Each row is a point. The points of each table are mixes of a few directions, plus a little noise. How many directions does each table use, and how many do they share? Where both have some left over, give the other angles between the two spaces (their principal angles), to ten degrees, smallest first.
In the rows, 128 means zero.

First (7 x 2):
[[ 33 106]
 [181 140]
 [156 135]
 [188 142]
 [ 95 120]
 [170 138]
 [ 75 116]]
Second (5 x 2):
[[147 132]
 [227 152]
 [102 122]
 [ 88 119]
 [ 75 115]]
Directions: first 1, second 1, shared 1

First (7 x 4):
[[164 124 157 156]
 [124  78  81  52]
 [180 155 194 211]
 [142 111 126 118]
 [ 56 193 120 154]
 [147 115 134 127]
 [ 85 120  85  79]]
Second (8 x 4):
[[123 176 117 180]
 [135 102 113  97]
 [113 204 157 218]
 [118  56 246  63]
 [131 130  99 128]
 [136  99 109  93]
 [131 140 103 136]
 [137 117  84 110]]
Directions: first 2, second 2, shared 1; angles 70

First (9 x 8):
[[132 182 120  75 146 163  97 152]
 [165 166 179 122 113 118 101 139]
 [ 68  96  99 168 111 107 161  90]
 [167 125 120 126 151 186 114 154]
 [153 177 169 126 173 126 120 163]
 [ 78 100 122 178  46  96 138  64]
 [ 83  44  84 151 119  83 180  94]
 [153 117 111  77 131 130 115 142]
 [156 141 145 129 162 146 124 155]]
Second (10 x 8):
[[152 141 106 155 108  93 103 191]
 [122 125 134 121 133 137 134 112]
 [162 146  96 166  99  78  92 218]
 [ 82 104 171  78 167 195 177   7]
 [135 132 121 135 122 118 121 146]
 [150 140 107 153 109  95 104 187]
 [ 90 108 164  86 160 184 168  28]
 [140 134 118 140 118 111 116 158]
 [109 118 146 107 144 156 148  77]
 [139 134 118 139 119 113 117 156]]
Directions: first 5, second 1, shared 0; angles 70

First (8 x 9):
[[157 140 144  83 106 152 149 149 164]
 [136 170 140  42 111 173 165 133 171]
 [132  79 120 221 140  80  90 132  88]
 [118  82 114 227 149  78  86 122  78]
 [111 170 129  57 126 163 155 115 150]
 [171  73 137 203 116  90 102 161 119]
 [139 100 128 175 129 105 110 137 113]
 [ 60 210 114  17 148 184 166  77 140]]
Second (7 x 9):
[[144 134 104 119 114 121 128 124 109]
 [187 175 134  82  74  76  83  93  51]
 [126 158 246 170 139 177 100  91 134]
 [124 165 135 167 131 154 186 171  90]
 [114  98 146 170 152 196 123  98 185]
 [ 75  48  46  79 160  67 134 171 203]
 [126 118  83 111 125 105 142 148 124]]
Directions: first 2, second 4, shared 0; angles 90, 90

First (8 x 12):
[[151  82 112 180 174 145 166 115  93  84  87 130]
 [143 155 163 135  89  68  97 140 114 142 115  74]
 [103 181 148  69  75 106  83 143 166 178 173 122]
 [ 99 144 115  82 122 160 122 128 165 151 170 167]
 [136 153 156 128  95  82 101 139 121 143 122  87]
 [ 78 116  74  66 163 232 155 115 187 140 192 234]
 [172  72 122 214 177 120 169 116  67  68  57 101]
 [142 121 135 150 130 112 131 128 110 117 108 109]]
Second (10 x 12):
[[126  67 249 101 109  89  83 231  57  90 101 119]
 [125 225  76 170  95  97 130  53 156 116 148  83]
 [121  58 205 121 176 106  90 218 148  87 101 166]
 [ 96  90 142 133 174 153 117 151 123 102 107 156]
 [149 136 116 137 105 125 109  79 164 111 102 107]
 [152 119 113 110  97 161 134  87 136 116 124 132]
 [ 91 101 144 137 155 145 111 144  86 127  91 118]
 [146 129  88 120 155 121 162 140 139 240 144 125]
 [126 177  80 131 135 124 178 125 129 172 191 141]
 [147 176  70 124  81 157 165  50 144 115 168 131]]
Directions: first 2, second 6, shared 1; angles 60

First (10 x 18):
[[ 59 123  97  61  85  78 117 162  94 121  72 163 114 190 115 142 151 140]
 [ 73 125 104  77  94  90 121 154 103 123  85 154 119 176 118 139 145 138]
 [151 129 138 152 142 145 131 117 141 129 148 116 133 108 132 123 120 124]
 [106 127 118 107 115 114 123 139 117 126 111 138 124 146 123 133 134 131]
 [146 129 136 146 140 142 131 119 136 130 143 118 132 111 131 125 124 125]
 [147 129 137 146 140 141 130 118 138 131 143 118 132 111 133 124 122 126]
 [150 129 137 149 141 143 132 117 140 130 146 118 131 110 134 123 121 125]
 [ 33 123  86  38  72  61 113 174  83 119  51 174 111 210 111 147 159 144]
 [227 133 172 220 187 197 142  81 175 138 206  80 146  42 145 108  96 111]
 [188 131 153 182 162 169 137  99 156 133 176  98 137  78 138 116 110 118]]
Second (11 x 18):
[[113 117 125 134 142 168 128  84 150 125 147 116 112 108 159 109 139 117]
 [121 120 193 153 133 185 100   7 232 130 177  82 109  88 140 119  70 119]
 [149 145 113 113 108  61 135 219  71 131  90 156 153 165  85 154 130 144]
 [126 129  72 110 131 101 151 206  53 125  97 160 136 151 133 126 182 130]
 [116 120 104 126 140 146 137 126 114 124 130 132 119 122 153 113 157 121]
 [152 143 197 139 103 103 101 102 184 136 136 108 142 130  78 158  49 142]
 [139 137 110 116 118  87 136 192  83 129 102 150 143 153 106 142 139 137]
 [130 128 145 133 126 133 121 108 149 129 136 119 127 122 124 130 111 128]
 [131 128 165 139 124 142 113  81 176 130 146 108 125 115 122 131  91 128]
 [131 133  79 110 126  90 149 213  53 126  94 161 140 156 122 132 173 133]
 [ 99 107 104 134 156 192 136  71 144 121 153 116 101  98 186  92 166 108]]
Directions: first 1, second 2, shared 0; angles 50

First (8 x 24):
[[ 97 123 113 122 104 109 109 145 114 136 131 123 155 172 152 103 168 100
  114 124 123 106 112 154]
 [139  94 157 101  89 141 141 152 117 123  82 148 102  81 134 139  73 138
   91 174  83 190 159 114]
 [126 151 130 146 117 153 142 106 124 131 134 145 142 203 114 118 190 148
  158  86 165  77 113 145]
 [160 125 144 131 151 159 171 113 141 121 128 132 120 104 129 153 143 148
  159 114 163 129 139 117]
 [134 101 126 112 130 128 141 137 129 130 133 149 121 102 155 129 119 133
  108 150 115 167 146 128]
 [114 147  97 142 182  87 102 127 143 130 167  66 154 107 141 129 145  81
  151 109 154  89  99 130]
 [101 137  88 136 146  88  81 124 129 140 171 140 130 147 126 101 106 123
  102 139 100 136 120 136]
 [152 146 170 136 104 159 140 120 127 115  79 119 101 108  75 151  80 153
  140 129 121 130 137 101]]
Second (10 x 24):
[[113 115 146 127 131 131 113 140 126 131 123 129 130  97 140 132  94 103
  112 145 102 149 114 114]
 [113 138 136 130 124 125 115 134 124 135  94 114  90  84 116 160  55 137
  107 133  91 151 135 110]
 [119 102 111 108 124 105 124 150 124 131 134 126 136 111 165 119 134 108
  104 150 114 150 138 140]
 [153 178 119 155 128 158 171  88 133 121 133 112 150 229  95 128 249 164
  206  46 225  24 117 156]
 [150 126 110 123 127 119 134 120 133 122 147 147 127 145 115 109 141 151
  128 140 136 137 149 136]
 [107 114 121 139 167 126 103 118 136 140 188 170 146 132 151 105 122 110
  116 137 114 148 102 123]
 [107 107 110 110 124 105 127 153 121 137 123 110 135 112 176 132 143 102
  108 134 120 136 131 145]
 [134 123 157 136 129 152 134 124 130 120 138 133 163 149 127 111 166 102
  153 121 151 104 100 124]
 [168 132 143 120 100 134 140 126 129 109  99 128 111 120  81 124 103 157
  130 152 124 144 158 117]
 [116 145 128 133 127 125 120 127 125 136 100 114  91 100 114 160  73 146
  116 121 104 138 136 116]]
Directions: first 5, second 5, shared 3; angles 60, 90

First (8 x 32):
[[ 82 107 118 157 148 141 117 129 138 117  96 152 152 145 154  97 152  86
   85 136 114 113 142 143 150 114 121 155  89 148 178 132]
 [125 111 118 108  99 141 151 124 134 143 143 153 137 115 121 118 118 115
  149 118 131 128  99 114 129 110 119 126 146 131 109 124]
 [184 140 132  73  76 125 162 124 121 156 182 119 103  95  88 159  88 169
  200 110 149 146  83  97 101 130 128  92 192 104  48 119]
 [221 193 164  97 129  84 121 133  97 130 171  48  68 112  85 202  93 229
  184 129 154 155 140 118  82 180 154  76 179  82  55 124]
 [170 171 154 135 157  96 104 134 108 113 131  71  95 134 117 168 123 183
  131 138 136 139 161 137 108 167 148 107 132 105 117 131]
 [ 84  96 110 141 125 149 134 126 143 128 110 168 157 134 147  93 143  79
  104 127 117 115 119 131 149 102 115 152 106 150 160 129]
 [ 72  91 107 150 133 152 128 126 145 124  99 172 163 140 156  84 151  68
   90 130 112 111 126 137 155  99 114 160  93 157 176 131]
 [ 87 114 122 163 158 134 109 130 136 111  92 141 147 149 156 102 155  94
   81 139 114 115 152 147 148 122 126 154  85 146 181 134]]
Second (8 x 32):
[[190 174 150  88 101 100 138 121 120 140 173  91  92 106  86 167 103 185
  190 119 146 147 118  99  98 148 139  90 180 109  59 136]
 [174 160 143  98 106 109 137 123 122 138 163 101 101 110  97 157 109 170
  175 121 142 142 118 106 106 142 135  99 168 114  76 133]
 [ 26   7  68 168 138 206 146 146 136 132  66 222 198 150 197  60 144  24
   42 132 103  98  97 176 178  74  98 189  64 144 220  87]
 [109 121 125 143 141 132 120 129 131 121 112 134 137 137 140 117 139 113
  107 132 122 122 138 136 136 125 127 140 110 135 151 130]
 [156 179 154 127 139  93 109 120 127 118 139  89 104 128 110 149 134 161
  144 131 132 135 156 115 114 151 141 112 137 130 111 150]
 [157 161 143 115 124 107 124 123 126 127 146 103 108 122 108 147 123 157
  153 126 136 136 135 115 114 142 136 111 146 123 102 139]
 [ 79  70  99 146 132 165 137 136 132 130 100 173 162 138 161  96 135  78
   88 130 116 114 113 150 152 102 113 157  99 135 171 108]
 [132 152 140 137 142 111 113 125 130 118 124 110 121 134 125 133 138 136
  124 132 127 128 150 127 126 139 135 127 121 134 134 141]]
Directions: first 2, second 2, shared 1; angles 30

First (10 x 32):
[[112 123 121 130 135 111 125 139 138 105 134 129 138 128 120 136 151 136
  126 135 118 134 117 100 116 125 115 115 139 140 122 134]
 [152 133 138 126 116 153 132 114 115 162 121 127 114 127 141 118  95 117
  132 116 138 119 146 165 145 131 145 145 111 112 135 121]
 [158 135 142 123 114 162 133 110 109 175 118 123 109 127 146 113  82 111
  131 110 143 115 150 179 153 135 151 151 105 105 138 120]
 [115 125 122 131 135 114 126 136 136 109 133 130 135 129 120 134 146 136
  127 135 122 133 119 107 119 125 118 117 138 137 123 131]
 [ 82 119 108 133 151  74 119 158 158  60 143 134 156 129 100 150 198 154
  120 154 103 148  93  51  92 121  92  90 163 164 112 144]
 [178 139 151 121 103 186 137  96  96 203 109 122  97 127 158 105  51 100
  134 101 155 108 166 211 168 137 166 168  91  89 145 113]
 [ 75 117 103 135 156  66 118 163 161  47 145 134 162 130  96 152 210 156
  120 157 101 150  87  39  86 118  89  85 168 168 111 144]
 [172 139 150 121 104 180 137 100  98 196 113 123  99 126 155 107  57 102
  135 103 151 108 163 204 163 136 164 165  93  94 143 115]
 [ 84 118 108 134 151  78 121 156 157  61 141 133 155 128 102 149 195 152
  122 153 104 145  95  56  94 120  95  93 161 162 112 141]
 [154 133 140 125 116 156 131 111 113 164 120 124 111 126 142 115  90 113
  131 113 140 116 146 169 148 132 147 148 108 110 137 120]]
Second (9 x 32):
[[116 125 123 130 134 114 126 136 136 110 132 129 136 128 121 134 146 135
  127 135 122 133 119 108 118 126 119 118 137 137 124 132]
 [172 137 147 122 106 178 136 100 101 194 114 122 100 127 154 108  62 105
  134 104 151 110 161 200 163 136 161 163  95  95 142 115]
 [ 99 122 115 132 142  95 123 146 146  85 137 132 146 129 111 142 171 144
  124 144 113 140 106  80 105 122 106 105 150 149 118 136]
 [ 67 115 100 136 159  58 118 167 166  36 148 135 167 130  92 157 221 161
  119 162  96 153  82  27  80 116  81  79 174 174 108 146]
 [201 144 160 118  92 210 141  82  82 237 104 119  82 126 172  94  18  89
  139  88 166  98 182 249 186 141 183 186  73  74 152 107]
 [137 130 132 127 123 138 130 122 122 141 125 127 123 128 133 124 114 123
  129 123 132 124 135 143 135 130 135 135 121 122 131 126]
 [126 128 127 128 129 126 128 129 129 125 128 128 129 128 127 129 131 129
  128 129 127 129 127 125 126 128 126 126 130 130 127 129]
 [102 122 116 132 141  98 124 145 144  90 136 131 144 128 113 140 167 142
  124 142 115 139 108  85 108 123 108 107 148 147 119 136]
 [132 129 130 127 126 133 129 125 125 135 126 127 125 128 131 126 121 126
  129 125 131 126 132 135 132 129 132 132 125 125 129 127]]
Directions: first 1, second 1, shared 1

First (10 x 32):
[[134 135 124 134 127 122 130 149 109 141 120 114 126 147 160 140 132 133
  120 124 120 127 139 129 135 131 142 131 126 136 113 126]
 [115 147 133 147 102 120 146 155 122 122 120 137  74 135 166 128 127 131
  123 128 113 144 138 116 150 139 139 127 130 140 117 109]
 [149 110 105 116 148 109 118 128 115 145 127 137 163 151 127 141 133 131
  129 142 108 127 118 136 128 117 116 150 108 137 126 146]
 [132 110  99 114 149 118 109 112 147 139 130 154 154 143 103 118 135 140
  144 151 128 132 113 132 114 128 108 147 108 142 132 139]
 [161 116 138 116 146 126 127 127  86 141 131  89 185 130 132 162 125 113
  109 111 117 104 130 144 128 104 136 129 133 108 127 152]
 [ 98 198 153 175  87 154 142 207  96 145  96  51  46 155 249 134 139 154
  101  82 163 124 197 113 143 178 210  87 162 145  72  74]
 [114 124 160 127 110 141 146  96 151  88 146 148 106  74  79 113 112 102
  133 123 129 132 110 122 131 115 108 113 145  99 160 127]
 [144  98  93 110 151 101 115 113 137 138 131 170 160 149 102 129 132 133
  142 160 101 137 102 134 126 114  95 161  97 144 137 150]
 [132 121 141 120 134 140 127 108 130 120 137 118 149 106 100 128 123 116
  127 120 138 117 122 133 119 118 123 119 137 109 141 136]
 [101 121 131 121 127 149 118  85 186 102 143 160 117  90  62  87 124 128
  153 138 160 135 109 122 105 136 103 117 134 119 156 121]]
Second (11 x 32):
[[142 112 134 134  97  76 175 137 107  97 135 202  75 122 133 149 109  94
  122 158  35 164  96 117 187  92  89 163 106 130 150 139]
 [124 132 126 126 137 144 114 125 134 138 125 107 144 131 127 122 133 137
  130 120 156 116 137 131 110 138 140 118 135 129 122 125]
 [118 140 122 124 152 168  92 121 144 152 123  72 168 134 123 113 142 152
  133 106 200 100 152 136  83 154 157 101 144 127 111 119]
 [124 133 127 126 137 143 114 126 134 136 126 107 143 130 126 122 132 138
  130 119 154 117 137 131 112 137 139 118 134 127 122 125]
 [123 133 127 126 137 143 114 125 135 137 126 106 144 131 127 120 134 138
  130 119 157 117 138 132 110 139 140 117 134 128 122 124]
 [140 115 133 133 102  86 167 135 111 102 134 189  84 123 132 144 114 100
  124 153  50 159 101 118 178  99  96 157 111 129 146 137]
 [123 134 125 126 140 147 111 125 136 139 126 101 147 131 126 121 135 141
  130 117 162 114 140 133 107 140 142 115 136 127 121 123]
 [137 119 132 132 109  97 157 134 115 110 133 172  96 124 132 140 117 107
  125 145  70 150 108 121 163 106 104 149 115 128 141 136]
 [142 113 135 134  98  80 172 136 108 100 134 196  80 121 134 147 111  97
  123 155  41 163  97 118 183  95  92 160 108 129 148 139]
 [115 143 121 122 158 176  84 120 148 157 121  59 177 135 122 110 145 159
  133 100 216  93 159 137  73 162 164  95 148 127 107 116]
 [123 134 125 125 141 149 109 124 137 140 125  98 149 131 126 121 136 142
  130 116 166 113 141 133 105 142 143 114 137 128 119 123]]
Directions: first 4, second 1, shared 1

First (9 x 32):
[[149 105 145 121 155  86 150 127 118 111  99  87 128 138 185 106  83 104
  166 109 171 121 129 210  85 152  46 138 136  96 188 181]
 [102 121 116 105  62 143  32  90  76 130 140 189  89  22  61 148 120 141
  150 152 137 192  92 112 232 134 179  45 148 156  76 176]
 [129 126 124 119 176 117 153 173 162 121 147 115 158 146 195  99 126 123
  155 111 164 104 136 128  78 147 106 158 103 101 134 109]
 [160 136 141 122 143  99 158 139 182 139 138  90 139 166 194 129 104 125
  152 100 209 113 166 134 101 146  87 196 130 107 143 116]
 [109 100 118  87 178 114 145 134 145 132 130 101 164 130 179  86  91 129
  142 101 171  92 139 164  66 138 105 142 109 103 161 138]
 [110 109 119 102 144 124 117 125 120 127 128 126 137 106 139 107 107 129
  139 121 144 123 122 149 114 135 124 111 120 120 138 148]
 [143 170 135 204 104 163 145 162 110 107 130 167 106 166  71 167 218 122
   89 172   7 145 104  64 162 103 166 114 128 153  88  73]
 [101 119 117 106 106 147 104  88 117 147 124 137 125 105  76 133 119 146
   95 130 111 127 131 117 151 107 170 107 133 152 119 130]
 [145 163 138 183  84 157 147 113 124 135 118 140 104 172  52 176 184 133
   66 155  39 136 134  75 167  91 167 137 146 164 106  81]]
Second (11 x 32):
[[146 145 130 135  69 127 101  99 142 140 144 143  98 113  97 173 131 131
  149 124 167 159 156  99 203 137 144 151 144 147  86 126]
 [137 142 133 195 171 139 177 200 104  80 120 143 136 178 139 116 201  96
  128 156  16 119  93 126  86 127 108 113 104 115 136  98]
 [ 61  83  88  75 118 161 131  36 120 160 121 120 151 127  18 121 109 143
   80  96  86  79 186 146 127  89 189 136 114 170 130 123]
 [152 130 151 140 135 114 171 108 134 138  88  79 129 181 140 130 107 128
   82 124 117 104 138 161  83 107  88 155 149 124 186 132]
 [196 169 165 179  82 104 139 136 148 126 119 114  88 161 150 178 137 119
  137 140 160 164 135 113 168 139  86 166 164 126 126 125]
 [146 119 162 104 119 101 119  87 112 151  76  83 118 120 153 119  56 146
   79 134 165 131 103 179 100 110  86 107 174 119 201 183]
 [151 147 129 114  69 117  88 103 170 154 165 140 102  99 129 172 111 139
  172 111 234 164 169  86 211 153 142 171 145 139  71 123]
 [105 115 113 105 159 133 135 136 139 133 140 126 155 128 141 104 122 132
  131 115 134 104 136 129  98 128 139 133 108 122 128 118]
 [ 85 107 104 105 178 144 106 175 103 107 150 163 157  82 150  79 140 127
  153 139 102 123  84 126  98 141 150  70  91 111 112 132]
 [178 167 153 201 167 114 163 238 135  80 138 140 125 168 215 124 186 100
  165 159 100 148  81 109  96 156  76 130 115  90 124 102]
 [ 47  81  83  54 139 156  75  88 102 143 148 161 155  52  74  92 103 148
  130 114 125 115 127 133 137 120 196  74 101 147 102 148]]
Directions: first 5, second 5, shared 4; angles 40

First (10 x 32):
[[131 185 165 136 113 149 166 116 136 134 113 125 147  97 113  97 126 180
  155 103 125  66 105 142 117 124 156 141 108 161 164 143]
 [176 218 164  96 109 137 167 118 138 140  87 103 131 113 141  90 105 150
  162 104 107 121  97 154 158 103 133 126 133 161 157 137]
 [124 168 143 136 132 120 146 117 152  90 118 123 136  84 130  96 134 167
  135 137  80 110 130 134 128 112 159 148  89 144 159 144]
 [154 169 149 108 109 144 151 125 123 161 106 118 130 137 128 116 113 135
  151  99 147 113 103 144 138 124 121 120 148 146 138 127]
 [104  67  92 141 153 100  93 136 134  92 152 138 117 132 138 149 142 100
   95 170 106 172 161 108 126 131 125 131 116  95 102 122]
 [ 84  39  92 162 147 121  90 139 116 118 169 155 127 145 117 170 148 103
   94 153 153 133 159 102  98 153 121 129 126  94  97 118]
 [107  50 109 140 124 147 103 138  92 179 158 150 128 180 108 178 130  90
  115 110 209 118 132 110 100 163  99 110 169 103  90 109]
 [ 86  51  95 156 151 109  92 136 127  98 163 147 124 131 124 159 151 108
   93 162 125 146 163 102 108 144 129 135 114  96 104 123]
 [201 249 174  69  97 142 177 119 135 159  68  89 125 123 150  79  95 145
  175  89 111 134  82 168 176  96 121 115 152 168 158 136]
 [114  82  99 132 144 111 100 135 128 110 145 134 119 138 135 150 138 100
  104 155 120 165 150 114 129 132 118 127 129 103 107 120]]
Second (8 x 32):
[[116 101 127 133 122 141 122 134 112 153 139 139 128 144 114 150 127 120
  127 112 166 108 127 125 115 145 115 122 144 118 116 126]
 [190 240 131 116 126 113 163  98 169 107  82  96 143 118 166  43 133 150
  155 159  80 169 110 136 148  94 176 131 118 197 157 111]
 [115  95 133 154 112 168 132 133  98 193 140 147 149 164  93 150 127 124
  140  88 208  81 111 116  91 162 125 113 159 138 113 106]
 [114 109 162  90 128 121 110 179 114 116 108 114  94  80 113 178  84 115
  122  79  48 168 130 149 196 109  80 120 115  54 123 162]
 [121 113 117 121 118 133 137  99 117 136 165 143 120 156 132 136 147 135
  124 144 207  56 131 132  85 142 114 138 144 138 133 141]
 [127 166 122 156 143 113 141 112 164  81 118 126 146  91 138  79 147 165
  133 163  75 134 135 120 121 114 180 148  82 161 153 126]
 [122 113 126 113 143 102 108 149 137  88 120 117 110  98 137 142 118 116
  113 140  55 182 144 132 165 109 117 129 106  91 124 141]
 [121  85 104 139 128 132 114 122 112 149 149 142 130 169 125 145 140 103
  116 138 185 124 135 115 102 149 119 118 153 126 106 109]]
Directions: first 3, second 5, shared 3

First (11 x 32):
[[100 127 152 119 128 144 125  79  78 111 128 126 153 131 137 128 103 159
  158  94 168 147 133 152 149 134 108 127 127 179  94 109]
 [129 155 128 148 130 129 131 135 154 115 114 133 160 135 139 145 125 128
   85 152 145 103 136 127 141 115 145 122 134  60 160 123]
 [ 93 139 147  94 110 150 127  81  55 104 124 111 169 129 150  98  89 190
  123 108 201 143 121 196 146 146 115 117 132 159  86 115]
 [156 113 111 143 136 118 126 166 168 146 139 122  87 126 113 133 157  96
  132 136  74 125 123  94 104 126 134 139 127 123 140 145]
 [129 130 147 160 141 162 117 107 113 102 145  85 141 140 142 142 128 158
  134  92 135 139 130 139 134 132 118 142 137 152  98 122]
 [116 153 114 101 111  92 146 141 151 143  94 188 155 122 127 125 114 104
   87 186 156  96 134 126 142 115 150 102 123  49 185 124]
 [157 129 118 170 145 128 125 161 182 131 135 119 110 134 122 154 157  99
  115 137  83 113 133  89 117 116 140 139 132  91 155 136]
 [126  97 140 137 145 118 125 108 129 145 137 154  96 124 108 153 137  95
  206  93  90 150 140  79 131 122 104 140 114 207 114 117]
 [130 147 112 119 120 101 140 153 164 141 105 167 141 125 126 131 127 102
   90 177 133  99 132 115 133 115 150 113 126  54 179 129]
 [123 125 136 131 130 134 127 115 117 123 131 125 132 129 129 132 124 134
  140 116 134 134 131 130 133 129 121 130 128 145 118 123]
 [148  91 102  87 111 132 121 162 101 148 157  80  62 115 116  67 147 142
  138 120  93 158  94 159  78 162 120 139 130 187  79 164]]
Second (8 x 32):
[[128 124  92  57  93  94 141 167 121 159 115 150 104 109 119  68 125 121
   94 182 135 122 104 160 102 145 143 109 124  99 142 152]
 [128 130 141 154 141 140 124 114 131 117 132 120 136 135 132 150 130 130
  141 109 125 131 137 117 136 122 123 136 129 138 123 119]
 [128 134 169 209 168 166 114  84 137  93 143 103 155 149 139 197 132 136
  168  67 120 135 156  91 158 109 111 151 133 161 112 100]
 [128 120  67   7  68  71 149 194 116 181 107 165  88  97 112  25 121 117
   69 220 140 117  87 182  84 156 154  94 120  79 152 169]
 [128 132 161 192 160 158 116  93 135  99 140 108 149 145 136 183 132 134
  159  78 121 134 150  99 152 113 114 146 131 154 116 106]
 [128 128 130 131 130 130 127 127 128 126 129 127 129 129 129 131 128 129
  130 126 127 128 129 127 129 127 127 129 128 129 127 127]
 [128 128 126 126 127 127 129 129 128 129 128 128 127 127 128 126 128 128
  127 130 129 129 127 129 127 129 129 128 128 127 128 129]
 [128 129 138 148 138 137 125 117 130 120 132 123 135 133 132 145 129 130
  137 113 126 130 135 120 135 124 124 133 129 136 124 121]]
Directions: first 4, second 1, shared 1

First (11 x 32):
[[136 126 107 127 112 155 121 146 152 131 135 126 133 138 131 176 116 121
  125 125 119 145 132 114 163 124 123 141 133 123 137 129]
 [134 130 116 128 123 140 129 136 139 130 129 128 132 133 132 146 126 127
  128 131 125 139 130 123 141 125 128 133 133 128 132 126]
 [ 97 101 194 129 130  73 114 121  66 105 132 109 104 112 104  72 107 131
  132  82 127  77 134 146  97 145 108 124  89 124 106 151]
 [167 181  49 128 155 171 164 111 193 160 110 167 161 142 164 141 184 136
  127 211 146 184 109 119 120 107 167 116 186 144 151  92]
 [102  77 180 128  90 112  88 161  89 101 150  90 102 125  95 161  64 113
  127  49 102  92 147 123 168 144  85 150  78 108 114 163]
 [114 143 158 128 168  79 149  89  91 126 111 142 121 112 131  27 166 143
  133 149 150 101 117 153  50 132 146  99 127 142 113 122]
 [159 168  63 128 144 170 153 120 182 155 117 157 156 141 158 151 167 132
  128 191 140 176 116 119 132 112 157 123 175 139 148  99]
 [122 115 142 128 120 122 119 136 115 123 133 119 122 126 120 133 114 127
  128 109 121 119 132 127 135 132 118 132 116 124 124 135]
 [100  64 180 128  69 124  74 180  93  99 159  79 101 129  89 201  41 104
  123  28  92  94 156 114 198 145  71 164  70 101 117 170]
 [130 135 121 128 133 127 134 121 132 131 124 133 132 127 132 121 138 129
  128 138 132 134 125 130 118 126 135 124 135 131 129 123]
 [146 170  94 129 166 130 166  95 151 148 108 161 146 128 155  80 185 143
  130 193 152 151 110 138  80 116 165 104 167 145 135 101]]
Second (8 x 32):
[[123 110 169 129 117  98 118 108  92 141 136 151  94 137 163 130  93 108
  123 101 113 111 139 156 134 140 125 126 137 119  81 153]
 [143 167 116 150 145 170 125 135 129 134 150 130 164 155  99 118 125 102
  161 132 109 127 134 113 152 107 130 132 116 123 180  77]
 [167 146 108 157 134 141 150 131 137  96 133 118 166 151  97 132  82 131
  133 124 152 153 131  86 132 131 160 132 130 155 127 146]
 [135 150 113 138 166 156 132 131 138 125 133 129 157 153 108 108 151 125
  140 121 124 111  96 108 143 118 119 138 128 118 169  63]
 [147 160 116 150 106 170 118 145 132 132 156 120 157 139  99 151  92  96
  162 140 108 153 172 115 156 107 141 128 107 134 166 127]
 [ 85  72 125  84 127 109 113 149 149 121  99 106  93  96 140 150 188 170
   87 106 134  99  81 134 129 144  77 144 128 104 121 119]
 [110 139 157 137 128  99 130 128  92 102 128  93 140  92  69  49 131 141
  153 140 143 114 158 131  65 125 141 104  75 149 150 153]
 [115  81 118  79 101  80 137  96 155 172  88 180  53 101 249 186 162 152
   67 160 140 154 113 182 113 152 132 119 204 123  30 187]]
Directions: first 2, second 6, shared 2
